Rows are points. The window is the flat piece filled in between its corners: a triangle in 3 columns, a solid with four corners in 4, and so on. A path goes straight from each point to the next, and from the last back to the first. List the points from which the path goes on through the window.

Window, 4 rows:
[[  0.1   7.4  47.0  11.0]
 [  0.2  20.6   5.6   6.2]
 [  2.7 -17.9   3.2  11.0]
 [-14.0 -22.4  -6.7   2.4]]
Path:
(1): [ 11.1 -22.0  12.4  -7.6]
(2): [-13.5 -10.9  12.5  20.1]
(3): [-5.0 15.6 29.9 25.5]
(4): [10.1 14.9 36.1  1.1]
(5): [-0.4 -4.5 32.8 -9.1]
(6): [-5.7 -5.2 37.6 31.1]
(7): [ -7.9 -16.1   1.8  20.3]
(8): [  9.7 -15.9   5.0  -4.7]
(9): [ 14.1 -17.2  14.4  -4.0]
(10): [-10.8 -19.3  17.1  23.4]
(11): [ 3.6  0.2 17.3 30.9]
(12): [ 13.1   0.1   9.8 -13.6]
Through the window after points: 7

Window, 6 rows:
[[  5.4  12.6  -9.2 -24.3 -11.1  -0.9]
 [ 19.3 -19.1  -1.8  21.6  -0.3 -15.5]
 [ 24.4 -10.0  23.6 -18.5  21.6  11.1]
 [-27.1   5.9 -26.7  11.5  46.2 -27.4]
 [ 15.2   2.9   0.9  21.5  17.1  -0.4]
 [-25.0 -12.9  20.9   6.3 -26.3  19.1]]
Path:
(1): [-14.3 -11.5 -29.3  -1.3  36.2  -2.1]
(2): [ -1.5  11.7  12.7   9.3  23.3 -25.0]
(3): [  3.2  -1.2   6.5   8.4  -1.3 -12.5]
(4): [ 16.6  -4.6 -15.0  -2.0   5.0  21.2]
(5): [ -8.4  -2.4 -19.7  -4.0  16.0   3.0]
(6): [ -5.4  25.0  17.1   8.4  30.6 -28.6]
(7): [  7.3  -8.7  11.5  17.4   4.0 -19.0]
(8): [ 16.7 -18.0 -14.8  13.8  -0.7   1.6]
Through the window after points: 1, 3, 7

Window, 6 rows:
[[ -9.3   8.8  -7.6 -31.3 -21.5  -8.5]
 [ 18.6  36.7   4.1  15.5 -19.2 -10.8]
 [-14.2  -2.8  16.3  -7.4   8.7 -14.8]
 [ -1.1  -4.4  10.8 -21.8  34.7  -8.9]
 [  9.5  -2.3 -30.4  10.9  18.0  10.3]
 [  8.8   8.2 -45.0   5.2   9.7  -9.6]]
Path:
(1): [ 14.6 -18.4 -18.1   3.3   6.3  -4.9]
(2): [ 11.0 -15.0 -10.0 -24.9  -6.2 -18.1]
(3): [-32.2  33.1   6.0 -14.6 -13.6   2.1]
(4): [-12.5  24.4  -6.3  -9.4  -5.8 -12.8]
(5): [ 16.6  -9.9  12.7 -10.3 -13.3  -5.7]
(6): [ 45.4  -1.8 -37.6  15.6   2.4 -10.9]
(7): [-19.0  21.8  -4.9   0.8   7.1   4.8]
(8): [  1.0  10.1 -19.1   5.7  14.8   6.2]
Through the window after points: 2, 4, 6, 8
